Every row gives one point. The points of each table are mixes of a few directions, plus a little noise. How many directions does each table use, and how many do they share? Where both have some left over, give the other angles between the two spaces (their principal angles), to ten degrees, smallest first.

First (5 x 3):
[[-0.3  1.1  1.3]
 [ 3.9  2.6 -2.3]
 [-9.6 -4.5  6.8]
 [ 1.5  3.6  0.9]
 [ 4.4 -3.0 -6.7]]
Second (4 x 3):
[[ 1.9 -1.4  1.6]
 [-7.0  4.7 -6.8]
 [-1.0  0.5 -0.8]
 [ 6.2 -4.4  6.0]]
Directions: first 2, second 1, shared 0; angles 90

First (9 x 8):
[[  3.7   2.2  -3.7  -6.4  -5.1  -6.2  -2.5   6.3]
 [ -0.9  -1.5  -0.6   1.7   2.0   0.5  -1.7  -7.0]
 [ -2.2  -2.2   3.6   3.6   0.4   4.9   3.6   2.5]
 [ -1.5   3.4   2.8   2.8   4.5   4.9  -0.9  -1.7]
 [  1.2  -0.9  -4.7  -4.4  -0.4 -10.5   9.3   4.4]
 [  1.1   0.0  -1.7  -2.8  -2.4  -3.8   2.6   4.8]
 [  0.2   1.2  -0.9   0.9   2.6   1.2  -6.4  -9.4]
 [ -0.5   1.7   3.5   0.3  -1.6   3.4   4.4  11.7]
 [ -1.2  -4.1   1.5   4.2  -0.2   5.9  -8.3 -11.8]]
Second (7 x 8):
[[  0.4   8.1   4.2   5.2   3.6   0.4  -5.8  -4.0]
 [ -0.4  -6.0  -3.1  -4.2  -2.9  -0.4   4.7   3.0]
 [  0.0  -0.5  -0.3  -0.4  -0.3  -0.1   0.4   0.4]
 [ -0.2  -1.6  -0.8  -1.2  -0.9  -0.1   1.3   1.1]
 [ -0.9 -12.4  -6.6  -8.4  -6.1  -0.8   9.1   6.4]
 [  0.1   2.4   1.4   1.6   1.2   0.4  -1.8  -1.4]
 [  0.7  10.2   5.4   7.1   5.1   0.7  -7.9  -5.5]]
Directions: first 4, second 1, shared 0; angles 30

First (9 x 12):
[[-1.5 -3.2 -1.8  0.3 -3.5  4.8 -5.8  4.6 -0.4 -1.2  6.2 15.0]
 [ 3.1 -0.8 -2.6 -1.5 -0.2  0.8 -2.6  4.1 -2.1  3.2  0.5 -2.7]
 [-3.9  3.7 -0.9  2.9  2.6 -8.6  7.2 -3.1  4.7 -6.1  0.4 -3.3]
 [-2.4 -5.0 -3.2 -0.5 -4.6 -1.5 -0.7 -5.9 -5.1 -3.9  2.3 -4.7]
 [-0.4  2.8  0.2 -5.4  5.0  0.4 -1.4 11.2  2.1  5.8 -9.7 -1.1]
 [-3.3  0.7  2.6  1.3  5.8 -9.0  1.7 -3.0 -1.4 -4.0 -8.8  2.9]
 [ 9.1  5.3  4.5  5.8  2.3  5.2 -0.1  0.4  4.5  4.8  6.8  5.9]
 [ 0.2 -2.2  1.1  0.1 -5.7  5.6  1.8 -7.4 -0.7 -0.3  4.3 -7.2]
 [-0.8 -1.6  0.0 -2.6 -1.8  2.6 -0.3 -0.6 -1.5  1.3 -2.1 -4.8]]
Second (8 x 12):
[[ -3.5  -5.1   3.7  -0.6  -0.7  -0.1  -3.3  -6.5  -6.2  -2.9  -5.8   6.2]
 [  0.2  -4.1  -8.4  -3.5  -2.7  -2.2  -4.3   6.4  -4.8   0.4   2.3  -4.5]
 [ -2.4  -1.3  -3.8  -2.7  -2.3   2.0  -2.3   6.6   1.0   0.2   2.8   3.6]
 [  8.1   1.1   1.8   3.7   1.7  -2.6   2.2  -8.8  -4.0   2.5  -0.7 -13.7]
 [  3.4   1.7   5.1   3.3   2.2  -1.0   2.6  -8.4  -0.9   0.3  -2.5  -4.2]
 [  0.9   4.8   9.2   3.1   0.2   8.7   3.6  -4.2   7.5   2.0   1.7   6.2]
 [ -3.9   0.0  -0.3  -1.1   0.4  -0.8  -0.1   2.8   1.7  -2.0  -1.2   5.8]
 [ -3.0   3.0  -7.2  -2.2   1.0  -3.8   1.3  12.1   5.8  -0.7   3.5   0.7]]
Directions: first 6, second 4, shared 4

First (11 x 18):
[[ -0.8   2.7  -0.6   2.3  -0.1   3.9  -1.1  -2.0  -1.0   0.0   1.8   3.4
   -1.3  -2.3  -0.8   4.2  -0.7  -3.5]
 [ -0.5   1.2   2.1   2.1  -3.0  -2.8   4.9   1.1  -6.6  -5.4   1.3   0.8
    2.7  -5.3  -3.4   2.2  -3.9  -3.0]
 [ -0.1  -1.7  -0.9 -10.2  -2.6  -5.5   0.7   1.8  -2.2   4.2  -6.6   6.1
    4.7  -0.2   6.8   5.0  -5.4   2.2]
 [ -1.0  -0.1  -3.8 -11.0  -0.4  -7.2   4.3   6.4  -1.7   1.4  -4.0  -2.6
    7.0  -1.1   6.4   2.1  -0.7   1.1]
 [ -2.4   2.6  -4.3  -3.0   1.8   4.0   1.7   0.1  -5.7   3.2   1.1   2.7
    1.6   0.9   6.8   5.0   0.9   0.5]
 [  2.4  -1.6   0.4   7.2   2.2   4.3  -4.1  -6.0   0.8   0.1  -0.8   5.1
   -4.0   0.6  -7.2   0.1  -0.6  -1.9]
 [ -0.4   2.5   7.4   8.7  -2.1   5.6  -7.4  -2.8  14.5  -1.1   7.2  -6.1
   -9.3   1.1  -3.5  -6.7   3.8  -1.0]
 [ -1.1  -1.6   1.6  -5.1  -2.6  -1.6   2.8   1.4  -6.3   2.3  -1.2   2.6
    2.2   2.5   7.5   1.0  -2.9   5.7]
 [ -0.4   0.4  -6.7  -9.8   1.5  -5.7   3.0   4.0  -2.2   1.9  -5.5   1.3
    7.1  -3.0   3.4   5.6  -1.3  -2.4]
 [  2.5  -2.7   3.4   7.7   2.0   0.8  -2.8  -2.0   5.9  -2.5   1.8  -5.4
   -4.7   2.9  -7.6  -8.8   3.5   1.4]
 [  2.0  -1.5   1.9  10.9   4.2   3.9  -2.1  -2.2   4.9  -3.6   5.0  -8.1
   -5.9   3.3  -8.8 -10.1   7.0   0.4]]
Second (8 x 18):
[[  7.1  -9.3   0.0  -3.7   7.1  -3.5   4.3   5.2  -7.4  -6.2  -1.5   5.5
    3.0  -2.9   4.7   0.0  -5.6  -8.5]
 [ -3.1   6.9   4.0   6.9   0.5   3.2   1.3  -1.2   1.4  -1.0   1.1   0.4
   -2.2  -0.3  -1.8  -2.8   1.3  11.7]
 [  2.3  -1.4   2.7   2.9   5.2   0.3   3.9   2.8  -4.0  -5.4  -0.2   3.9
    0.2  -2.2   2.0  -2.2  -3.0   3.4]
 [ -5.7   4.5  -4.6  -3.6 -10.4   0.9  -7.7  -6.2   8.5  10.1   0.6  -7.6
   -1.4   4.4  -4.2   3.0   6.4  -2.9]
 [ -4.3   7.3   2.3   5.5  -2.0   3.0  -0.6  -2.4   3.3   1.5   1.2  -1.4
   -2.4   1.0  -2.5  -1.7   2.5   9.9]
 [ -4.6   5.3  -1.5   0.4  -6.4   1.5  -4.3  -4.2   5.8   6.0   1.0  -4.8
   -1.7   2.8  -3.4   1.2   4.3   2.4]
 [  3.3  -4.3   0.5  -0.8   3.9  -1.4   2.5   2.7  -3.6  -3.6  -0.5   2.7
    1.3  -1.5   2.3  -0.2  -2.7  -2.8]
 [  5.2  -9.1  -3.3  -6.9   2.4  -3.8   0.7   2.9  -4.2  -1.4  -1.4   1.6
    3.1  -1.0   3.2   2.1  -3.1 -12.5]]
Directions: first 6, second 2, shared 0; angles 50, 50

First (8 x 32):
[[ -4.7   6.0   2.4  -2.9  -0.5  -7.7   0.5   8.1   4.6   4.8  10.4   5.6
   12.7   1.7  -6.4   0.7   5.2   2.5   4.7   0.0 -11.7   5.2  -8.7  13.4
   -0.7 -10.1  -5.2  -1.2 -10.9  -5.3  -2.0  -2.5]
 [ -5.8   2.5  -2.0   2.5   0.1   1.0  -5.1   5.5  -0.6   2.1  -9.5   7.4
   -1.3  -6.7   4.7  -3.2  -6.4  -2.8   2.7   0.0   1.6  -2.4   1.9   1.0
   -7.5   4.2  -1.3   2.7   7.6   3.7   7.8  -4.2]
 [  9.8  -3.6   1.5  -0.2   0.7  -3.7   7.7  -3.6   0.8  -9.1   7.3   0.6
   -2.7  10.6  -3.3  -3.5   6.3   3.7  -3.7   1.0   2.5  -1.1  -1.2  -4.8
    5.0  -0.8  -2.5  -3.3   0.7   1.5  -8.9   2.7]
 [ -2.5  -0.4   0.1  -2.3  -1.8   1.7  -1.8  -2.6  -1.8   1.8  -1.7  -8.8
   -3.6  -1.9   2.4   8.3  -3.4  -2.8   0.7   2.7  -0.7  -1.2   1.9  -2.0
    4.7   5.9   2.0  -3.4  -1.6  -4.3   2.8   3.7]
 [ -6.2   4.2   0.3  -0.5   0.2   0.2  -2.1   3.5  -0.2   7.2  -1.8   5.4
    2.1  -4.6   1.5  -7.0  -4.1   0.5   3.3  -2.8   3.6  -0.4   1.4   6.6
  -10.0   1.6  -0.6   6.2   0.4   2.5   5.0  -0.9]
 [  8.5  -3.8   1.5  -0.9   0.2  -0.5   6.6  -6.4  -1.1  -6.3   5.1  -3.5
   -5.4   8.2  -1.2  -3.0   3.4   2.9  -3.9   0.1   6.3  -2.0   2.0  -6.0
    3.9   2.7   0.1  -1.3   0.9   1.8  -6.7   4.9]
 [  3.2  -3.0  -2.1   3.5   1.1   2.3  -1.1  -0.8  -0.2  -4.4  -4.8   2.0
   -1.8  -0.6   1.0  -0.3   0.6  -0.8  -2.5  -0.2   0.6  -0.3   0.9  -5.4
    1.1  -1.6   1.2  -0.2   5.2   3.0  -0.6  -3.1]
 [ -2.3  -2.1  -2.0   0.9  -0.1   6.7  -4.9  -3.6  -1.5   3.8  -5.0  -8.4
    0.3  -6.6   1.4   7.9  -1.5  -2.8  -1.3  -0.7  -2.1   2.6   1.8  -2.6
    3.6  -2.2   6.2   0.4  -2.1  -2.8   2.5  -0.5]]
Second (11 x 32):
[[  5.0  -1.0   3.9   0.9  -1.5  -4.1   4.8   4.1  -0.9  -5.4   0.5   6.0
   -7.1   4.1  -1.6  -1.1   0.7   0.4  -0.2   4.7   1.3  -1.2  -2.9  -3.5
    2.0   2.5  -7.9  -4.8   4.5  -0.3  -5.1   2.5]
 [ -5.5   9.5   2.5   3.1   3.3  -0.7  -3.3   7.0   6.6   9.3   5.2   7.5
   11.7  -7.4  -5.2  -5.9   1.5   2.0  -1.0  -4.2  -2.8   2.9  -4.0  12.3
   -4.9   2.0   4.4   2.7 -11.3  -3.6   7.7  -1.7]
 [ -2.9   1.8   3.0   1.6  -2.7  -2.3  -1.8   8.9  -1.3   0.6  -6.7   6.0
   -6.2  -4.8   1.3   4.6  -4.9  -3.9   3.1   6.4  -2.6  -0.6  -3.1  -0.5
    0.2   4.6  -7.6  -5.1   5.0  -3.1   2.4   0.4]
 [  6.4  -2.0   2.4   0.0   0.8   0.0   6.4  -3.3  -1.4  -1.7   4.5   3.7
   -3.1   5.3  -2.4 -10.5   3.2   4.9  -2.0  -3.0   8.6   0.3   1.1  -1.2
   -4.8  -2.9  -1.9   5.2   1.5   5.0  -7.3   2.8]
 [  5.3  -5.7   0.9   3.4   0.3   8.2   0.1  -4.3  -2.8   1.1  -3.6  -4.5
   -3.0  -4.2  -2.9   3.7   3.3   0.1  -4.3  -1.3   1.2   6.2  -0.3  -6.1
    3.6 -10.0   3.3   2.2  -0.6  -0.5  -7.0   0.4]
 [  5.4  -1.6  -1.4   0.8   1.7  -2.1   1.8  -2.9   3.7  -6.8   6.3  -3.5
    4.9   5.8  -3.3   4.2   6.6   1.1  -4.0   0.5  -5.7   0.5  -2.5  -2.4
    9.3  -1.7   3.1  -5.6  -4.6  -2.5  -2.8  -1.0]
 [ -3.6   4.5   6.0  -1.8  -1.6   0.1   1.6   3.4  -1.7   8.8   1.5   1.4
   -4.2  -4.3  -1.4  -3.4  -4.2   0.7   2.1   0.8   5.8   0.4  -0.2   5.4
   -5.5   6.5  -2.6   2.2  -3.8  -3.0   1.7   6.6]
 [ -0.7  -4.7  -6.6  -7.1   0.0   2.5  -0.8 -14.8  -1.5  -2.1   4.4 -19.8
    3.4   6.8   4.5   7.5   0.9  -0.2  -0.2  -3.2  -0.9  -2.6   6.9  -3.5
    6.5   0.0   9.7   0.6  -4.0   0.2   0.5   1.5]
 [ -6.9   0.5  -7.8  -2.2   1.1  -0.6  -5.2  -1.9   0.1  -0.4  -4.6   0.4
    5.8   0.4   7.0  -3.5  -3.8  -1.3   4.3  -4.0  -0.9  -4.0   4.9   2.1
   -7.3  -0.5   2.8   5.5   5.8   7.0   7.4  -7.2]
 [ -2.7   0.6  -1.3  -0.6   0.3   1.9  -1.9  -1.1  -0.5   3.0  -1.3  -1.1
    1.6  -2.3   1.3  -1.2  -1.4  -0.2   0.9  -2.1   1.1   0.2   1.7   1.7
   -3.1  -0.8   2.1   3.2  -0.3   1.1   2.1  -0.9]
 [  0.3  -1.8  -1.4   1.6  -1.5  -3.1  -1.5   4.7  -0.3  -6.5  -6.0   3.8
   -3.6   0.6   2.5   5.7  -1.7  -3.5   1.6   5.4  -5.4  -1.8  -2.0  -4.6
    4.0   0.7  -5.6  -6.2   7.5  -0.1   0.3  -3.4]]
Directions: first 5, second 6, shared 4; angles 40

First (9 x 32):
[[  3.2   0.2   9.7  -6.0   5.4   1.1   3.1  -1.2  -1.8  -5.8  -5.1  -0.8
   -8.1  -0.9  -8.1   2.3   3.5  -4.6   0.7  -6.0  -2.8   0.9  -8.7   5.2
    0.9   0.9  -6.2  -1.6   4.0   5.1  -2.1   6.9]
 [ -7.3   2.2  -8.3   6.2  -7.8   3.7  -1.5   2.6   0.2   2.6   2.8  -0.6
   12.9  -0.2  10.6  -1.6  -4.7   5.9  -0.7   5.1   5.3  -3.3  10.1  -6.6
   -2.5  -1.1   7.7   0.0  -5.7  -7.6   1.9  -5.9]
 [  5.9  -3.8  -2.1  -0.3   3.4  -7.1  -2.4  -2.4   2.5   5.0   3.3   1.7
   -6.6   1.4  -3.8  -0.8   1.8  -2.0   0.2   1.2  -3.6   3.8  -1.7   2.0
    2.3   0.2  -2.3   2.5   2.2   3.7   0.6  -1.5]
 [-13.4   9.9  11.1  -3.6  -5.3  18.3   8.1   5.2  -7.4 -15.8 -11.7  -4.5
   11.6  -4.0   5.0   3.9  -2.9   2.4  -0.2  -6.5   7.6  -9.2  -0.9  -2.6
   -5.4   0.3   1.9  -7.2  -2.9  -6.2  -3.2   7.7]
 [  4.0  -3.3  -4.9   1.7   1.3  -6.3  -3.0  -1.8   2.7   6.0   4.4   1.8
   -3.0   1.6  -1.1  -1.6   0.6  -0.4   0.0   2.7  -2.3   3.0   1.3   0.3
    1.7  -0.2  -0.1   2.7   0.8   1.6   1.3  -3.2]
 [ -5.0   2.5  -1.5   2.0  -4.0   4.4   0.8   1.8  -1.3  -1.5  -0.9  -0.9
    7.0  -0.8   5.2  -0.2  -2.2   2.7  -0.3   1.0   3.3  -2.9   3.8  -3.1
   -1.6  -0.3   3.2  -1.1  -2.8  -4.1   0.2  -1.1]
 [  5.4  -3.4  -1.8  -0.1   3.1  -6.2  -2.2  -2.3   2.3   4.4   3.2   1.4
   -5.9   1.3  -3.5  -0.8   1.6  -1.9   0.3   0.9  -3.2   3.4  -1.5   1.9
    2.3   0.3  -2.0   2.4   1.8   3.3   0.6  -1.2]
 [  6.1  -2.7   3.3  -3.1   5.4  -4.8  -0.2  -2.3   0.7   0.8   0.0   1.0
   -9.0   0.7  -7.1   0.4   3.1  -3.8   0.5  -2.2  -4.1   3.3  -5.8   4.2
    2.2   0.5  -4.7   1.1   3.8   5.3  -0.7   2.3]
 [  0.8  -1.7  -5.7   3.2  -1.4  -3.4  -2.6  -0.2   2.0   4.9   3.8   0.9
    1.7   1.0   2.4  -1.4  -1.1   1.5  -0.1   3.4  -0.3   1.0   3.8  -1.6
    0.6  -0.4   2.2   1.6  -1.0  -1.0   1.4  -4.1]]
Second (11 x 32):
[[  0.4  -2.2  -4.7   1.4  -5.5  -3.2  -7.0  -2.1  -1.8   6.4   0.7  -0.4
    4.9  -0.9  -0.2   6.7   3.1  -1.1   0.6  -1.5   1.6  -4.8  -0.6   5.1
    2.1   2.3   5.2   4.1   5.5  -3.1   3.0   0.3]
 [  1.9   3.8   5.4   1.9   5.1   0.5   5.9  -3.1   2.2 -12.0  -0.9  -1.3
   -2.4  -1.7   6.4 -12.2  -4.5   3.2  -1.1   6.9  -2.4   5.6   6.9 -10.2
   -1.3   1.1  -3.2  -9.1 -12.3  -4.8  -4.8   5.4]
 [ -1.7  -1.3  -0.8  -3.6  -3.7   3.6  -1.1  -1.9   0.4   0.0   7.1  -2.9
    2.0   3.7  -1.7   3.2  -5.9  -7.0   4.1  -5.9   0.2  -6.6 -10.0   3.4
    3.0  -0.9   4.0   4.5   4.0  10.4   2.3  -1.8]
 [ -1.7  -1.2  -1.5   1.4  -5.9  -0.3  -2.3  -3.6  -0.6  -2.4  -4.6  -0.5
   -1.1  -1.3   0.9  12.5   3.3  -7.1   2.0   4.1  -0.5  -1.3  -3.4   3.1
    4.2   4.8   4.6  -1.3   4.4  -6.8   4.7   1.5]
 [ -1.0  -2.1  -3.2  -1.7  -4.1   0.5  -3.9  -0.9  -0.9   4.8   4.4  -1.4
    3.2   1.9  -2.1   5.1  -1.0  -3.7   2.2  -5.0   1.1  -6.0  -5.9   5.2
    2.0  -0.3   4.1   5.6   5.8   5.3   2.7  -1.9]
 [ -2.0  -1.6  -0.9  -2.0  -0.2   1.5   0.5   4.5  -0.7   5.4  -2.0   2.1
   -2.4   1.5  -5.5   6.6   3.2  -1.5  -0.2  -3.5   0.7   0.2  -4.5   5.0
   -0.5  -2.1  -1.8   4.0   6.7   4.2   2.4  -4.9]
 [  0.6  -2.5  -5.8   2.8  -4.0  -5.4  -7.4   1.3  -2.7  10.6  -4.2   2.2
    3.6  -2.6  -1.7   9.0   9.0   2.4  -1.9   0.0   2.2  -1.7   3.3   6.6
    0.1   1.8   2.8   4.5   7.6  -7.7   3.1  -0.9]
 [  2.2   3.5   5.6  -0.8  10.8   1.3   8.0   4.8   2.1  -4.0   1.1   1.4
   -3.2   0.4   0.5 -18.2  -4.0   9.6  -3.7   0.1  -0.9   7.3   7.3  -8.6
   -6.2  -5.3  -9.2  -4.5 -10.7   4.3  -7.3  -0.3]
 [ -0.6  -1.0  -1.5  -0.9  -3.0   0.5  -2.0  -1.7  -0.3   1.3   2.8  -1.3
    1.9   1.0  -0.2   3.0  -1.4  -3.1   1.8  -2.2   0.5  -3.7  -3.8   2.3
    1.8   0.6   3.0   2.5   2.7   2.7   1.5  -0.3]
 [ -0.5   1.9   4.2   0.0   3.2   2.2   5.8   0.2   1.6  -7.6  -3.3   0.5
   -4.9  -0.2   1.4  -2.8  -1.2  -0.6  -0.3   4.3  -1.9   5.0   1.2  -4.9
   -0.5   0.1  -3.6  -5.5  -4.9  -1.9  -1.6   1.1]
 [  2.7   2.6   3.1   1.6   7.2  -1.5   3.8   2.3   1.0  -2.4  -1.2   1.4
   -1.2  -1.7   2.3 -12.9  -0.5   8.8  -3.6   2.8  -0.6   6.0   9.3  -6.8
   -4.6  -2.1  -5.8  -4.6  -8.6  -2.6  -5.5   1.7]]
Directions: first 2, second 4, shared 0; angles 50, 70
